Each row of a before or after table is a point. One or more steps were done to the points. Then noise was added and the rows were shuffled. The steps act on how far a point lies along the listed directions, d1 being the first. Write out the steps. A step turns or swaps two directions, mirrors them in a line or flattens them onto one, adds a multiple of one to another, or multiplies one. Angles are multiples of 10 degrees, from the lower direction toward the higher: turns from -170 to 170, lines from 10 to 170 but not 90. Use the fewest steps. Two steps may share a direction if one is a turn and the other turns, adds or multiplies; they go together, in the order done. Otherwise the lowest direction goes first.
(in the rows, 128 means zero)

Directions:
(1): [ 93 143]
(2): [143 163]
Before, 9 rows:
[[171  80]
 [158 129]
 [166  89]
 [138 147]
 [128 127]
 [157 146]
 [148 143]
 [105 121]
 [168 150]]
After, 9 rows:
[[109 142]
 [159 119]
 [152 123]
 [122  73]
 [119  64]
 [147 105]
 [126 128]
 [171 111]
 [149 132]]
Steps: turn d1 and d2 by 50 degrees

Directions:
(1): [154  88 105 119]
(2): [118 133 127  76]
(3): [165 163 111 124]
(4): [101 135  83 135]
Before (10 x 4):
[[163 146 143  82]
 [133 169 142 137]
 [ 66 171 183 154]
 [122 195 119 114]
 [137  96 103 137]
 [145 154 118 166]
 [145 136 137 115]
 [116 104 161 152]
 [153 145  93 123]
 [162 148 156 174]]
After (10 x 4):
[[ 95 154 112 173]
 [103 167 105  94]
 [115 137 120  88]
 [130 107 140 133]
 [125 104 146 164]
 [168 141 128  89]
 [ 96  89 147 102]
 [ 83 113 136 109]
 [140 125 130 116]
 [ 99 132 129 114]]
Steps: flatten d1 and d4 onto the line at 130 degrees; swap d2 and d3

Directions:
(1): [157 130 143 149 116  77]
(2): [ 92 115  85 143 118 103]
(3): [127 135 124 146 190 119]
Before, 14 rows:
[[ 75 117  91 125 141 163]
 [148 136 154 124 179 168]
 [ 77 137 105 113 144 184]
 [ 97 114 114 144 139 131]
 [121 132 140 143 131 112]
 [117 119 128 114 130 144]
 [ 85 129  91 131 105 108]
 [107 127 119  89  70 165]
 [103 136 115 123 141 150]
 [130 123 122 132 135 131]
 [131 129 113 131 124 132]
 [102 114  85 125 129 132]
 [ 83  97  76 132  94 133]
 [106 124 112 133 150 157]]
After (14 x 6):
[[175 149 196 103  68 146]
 [139 131 125 127 120 137]
 [117 144 145  86  93 183]
 [153 133 159  87  31 140]
 [102 131 126 139 147 128]
 [164 133 184  97  78 168]
 [142 124 147 117 108 126]
 [151 128 146  93  97 172]
 [134 122 127 131 134 133]
 [146 113 161  81  61 205]
 [156 129 155 127 112 140]
 [155 129 134 164 158  79]
 [148 142 159 118 106 135]
 [131 121 156 121 119 158]]
Steps: turn d1 and d2 by 120 degrees; add 1 times d2 to d3

Directions:
(1): [122 180 113 160 157 133 124 139 167]
(2): [161 131 118 142 150 104 183 100 115]
(3): [135 106 119 173 127 161 142 172 103]
(4): [147 144 114 124  77  91 140 164 141]
(5): [ 99 130  91 162  94 124 118  88 114]
(6): [168 132 127 145 143 101  75 127 101]
Before:
[[110 100 155 118 132 142 126  78 132]
 [124 137 110 155 163 154  96 144 121]
 [156 138 131 122 150 120 110 180 140]
 [106 149 142  70 119 122  98  94 190]
 [137 168 143 132 121 125 116 167 152]
 [ 69 144 114 142 143 163 144  80 145]
 [ 95 116 143 121 164 172 169  93 118]
 [163 118 129 142 150 139  94 158 116]
 [ 88 126 153  64  73 129 111 113 176]
 [156 134 111 150 141 102 139 144 134]
 [121  75 144  75 112 109 108 130 124]]
After (11 x 9):
[[150 135 145 150 142 141 149 163 165]
 [120 122 128 145  88 128  96 112  93]
 [121 138 115 204 130 182 103 173 134]
 [179 172 142 118 157 102 136 171 139]
 [155 103 107 192 122 160 117 178 110]
 [117 107 124  89  82 124 123 125 142]
 [137 108 136  79 115 117 104 141 122]
 [ 88 133 100 157 127 147 153 163 165]
 [129 105 114 118 127 103 141  90 121]
 [182 137 157 128 181 121  99 163 122]
 [110 113 102 118  80 107 118 121 123]]
Steps: turn d1 and d6 by 130 degrees; mirror d2 and d3 in the line at 170 degrees; turn d4 and d5 by 120 degrees

Directions:
(1): [111 180 129 112 124 132  71 134 151 115 152]
(2): [130 118 189 134 161 165 134 153 127 109 148]
(3): [148 140 121 168 144 121 107  99  80  85 128]
(4): [ 82  82 152 134 124 101  98 107 144 110 110]
(5): [138 143 136 109 121 170 140  79 153 107  88]
Before, 14 rows:
[[106 143 100 135 104  91 115 158 113 144 148]
 [181 159 138 138 150 162 131 176 115 129 180]
 [144 120 120 129 108  92  97 150 125 173 130]
 [111 130  92 128 124  67 123 150 106 160 144]
 [158 153  91 183 133  79  76 131  63  98 147]
 [175 173 148  82  99 236 170  15 167  68  36]
 [168 138 138 154 140 157 116 124  95 100 148]
 [158 119 106 157 147 113 145 149  78 161 157]
 [155 122  86 133 124  97 162 164 111 169 146]
 [120 152 103 133 133  94 102 167  97 158 145]
 [146 171  94 109 124  98 131 153 110 174 153]
 [149 108  98 148 107  91 161 139 104 156 120]
 [151 155 116 116 131 132 145 129 126 137 108]
 [148 177  72 109 101 140 137 107 112 140 130]]
After (14 x 11):
[[122 119 108 126 125  96 146 108 113 139 106]
 [158 112 128 143 115 110 109 113 115 145 105]
 [134 120 127 130 138 129 147 129 102 143 101]
 [142 125 151 104 124 169 142 160 156 150 148]
 [152 160  80 122 114 117 132 118 131 138 123]
 [177 159 146 124 146 181 139 156 137 124 160]
 [133 147  91 119  88 103 124 122 145 152 115]
 [151 154 112 121 132 127 144 135 119 139 113]
 [159 130  89 119 112 145 183 119  97 150 121]
 [134  77 145 102 114 133 184 164 162 179 101]
 [135 150 109 106 124 140 127 129 147 167 136]
 [161 162 120 106 108 155 152 147 123 140 138]
 [125 114 118 145 112 119 154 120 106 124 111]
 [167 147 111 127 135 121 161 110  92 145 116]]
Steps: turn d1 and d3 by 160 degrees; turn d1 and d2 by -40 degrees; flatten d4 and d5 onto the line at 170 degrees

Directions:
(1): [139 113 150 126 155  95  85 148 109 138 154  78]
(2): [168 114 137 110 120 130 177 166  87 130 153 141]
(3): [142 104  95 142 109 112 160 103 118 139  94  74]
(4): [160 128  92 155 168 157 112 133 125 177 124 145]
(5): [ 78 124 119 124 180 137 146 132  82 110 108 127]
Before, 11 rows:
[[143 102 129 138 147  83  96 139 135 156 141  88]
 [131 125 137 102  98 115 169 126 116 103 138 138]
 [ 95 105 113 156 180 113  88 130 127 140 108  91]
 [114 144 111 163 196 143  72 129 122 150 122 117]
 [134 128 110 149  97 134 129 100 141 169 100 132]
 [111 123 148 113 146 137 131 157  73 101 123 141]
 [165 131 103 142  70 132 154 103 190 150 115 143]
 [121 115 112 112 135 134 157 163  84 111 135 161]
 [106 142 139  93 169 143 153 156  98  91 153 189]
 [125 104 109 110 153 141 157 144 108 125 127 123]
 [150 102 154 137 142 133 147 162 100 116 157 122]]
After (11 x 12):
[[161 131 173 114 103 120  81 157 128 121 158 139]
 [168 118 150 147  93 142 134 139 157 124 153 141]
 [126 120  92 152 104 115 124  91 184 153  97 129]
 [113 108  96 147 135 130 162 110  86 161  81 105]
 [124 101 100 168 135 105  85 103 165 154  96  71]
 [146 121  76 182 150 126  94  94 140 170  90  61]
 [166  96 119 116 120 120 129 142 136 144 143  99]
 [168 110 131 115 105 110 118 170 116 129 165 137]
 [163 139 172  90 145 110  97 174 126 115 199 160]
 [129 140 166  90 116 120 139 151 120  97 169 169]
 [102 114  88 131 152 145 210 123  93 123  90 137]]
Steps: turn d1 and d2 by -40 degrees; turn d1 and d5 by -110 degrees; add 1.5 times d4 to d3

Directions:
(1): [102 129 142 110 128 127 125 151 113  79  73 114 127 138 126 147  59 119]
(2): [200 130 137 149 110 137 110 112 177 119  94 139  93 145  99 137 121 122]
Before (8 x 18):
[[104 122 115 128 142 110 142 124 107 153 193 133 156 121 137  97 187 137]
 [184 129 154 156 114 145 105 125 172  75  74 120  90 156 107 143  95 127]
 [145 135 140 138 128 142 132 139 133 117 123 132 112 111 128 128 127 120]
 [175 130 166 122 101 118 107 149 160  64  33 120  93 147 112 155  43 114]
 [109 110 130 117 143 112 141 128 101 132 132 120 146 114 125 130 123 129]
 [125 133 139 116 120 134 101 148 126  95  92 125 125 130 127 145  88 125]
 [165 130 141 147 112 142 125 119 160  87  95 137 111 152 112 147  92 133]
 [177 146 135 127 113 130 109 113 156 146 122 148 107 137 115 116 134 123]]
After (8 x 18):
[[152 132 142 141 126 144 130 137 137 118 122 136 107 112 126 129 128 120]
 [ 92 110 128 113 148 110 144 132  92 136 141 118 154 110 132 127 128 129]
 [ 67 121 119 112 149 107 146 140  84 137 182 120 167 119 149 103 160 136]
 [232 128 163 145  91 123  97 123 197  93  53 136  75 152  97 146  86 118]
 [235 129 153 175 105 150  94 110 202  84  70 132  72 162  88 142 113 127]
 [142 132 134 126 118 133  99 138 136 114 108 132 122 127 126 139 112 128]
 [197 148 138 133 107 133 102 111 168 137 102 150  95 146 105 119 120 120]
 [199 131 143 161 105 147 117 106 184  96  93 145  99 159  99 147 105 133]]
Steps: multiply d1 by 0.4; multiply d2 by 1.6

Directions:
(1): [145 123  78 131 117 139 130 174 142 141 190 124 146 146 139 140 179 122
 133  92]
(2): [122 102  96 155 116 141  66 163 134 111 100 130 100 122  96 141 113 181
 138 122]
(3): [134 136 132  76 107 102 158 176 123 105  83 164 128 159 109 148 117 113
 138  94]
(4): [132 128 145 123  60 175 107 119  72 164 111 143 149 124 143 149 143 126
 111 128]
(5): [ 90 118 129 134 145  90 137 133  73 157 132  91  85 178 125 149 145 141
 110 131]
(6): [111 122 135 129 108 112 110 114 175 116 129 110 154 165 185 168  91 144
  91 113]
Before, 8 rows:
[[153 128 108  93  50 158 142 162  95 170 164 163 170 155 173 155 195 109
  103  76]
 [148 145 148 169 168 144 132  98 120 140 162 109 150 102 133 108 146 137
  118 157]
 [163 139 129 127  93 188 107 121 108 147 111 151 132  52 105  94 125 127
  147 156]
 [114 117 105 136 159 124 114 142 186 117 172  87 114 161 141 145 134 137
  113 120]
 [134  90  83 154 168 129 126 147 183 131 202  85 116 144 125 117 167 149
  130 108]
 [121 128 130 169 154 124  97 110 160 128 138 139 132 135 133 123 135 154
  122 147]
 [183 161 185  93  92 169 151 120 116 142 104 189 181  67 103  89 150  99
  157 131]
 [127 115 100 130 156 114 140 177 105 153 160 106 111 165 133 139 157 132
  108 112]]
After:
[[126 128 141 163 142 132 100 106 152 134 131 147 138 132 143 125 129 147
  119 144]
 [119 110 113 142 126 151  86 136 168 126 146 101 121 146 137 154 125 149
  109 127]
 [162 140 133 125 131 157 131 113 138 131 122 144 122  57 103  80 117 123
  153 159]
 [151 137 139 170 160 146 126 107 111 144 174 113 149 113 133 113 151 140
  112 147]
 [129 102  95 138 141 132 115 178 110 142 142 112 107 151 121 140 140 148
  110 111]
 [180 155 160  93 129 140 163 141 146 134 137 177 167  82 105  80 165  99
  167 122]
 [150 110  75 115 100 132 112 193 154 126 157 158 134 151 137 144 168 147
  129  71]
 [133  81  94 162 125 166  79 145 156 138 159 101 115 120 115 128 149 176
  122 118]]
Steps: turn d1 and d2 by 40 degrees; add -0.3 times d2 to d5; multiply d4 by 0
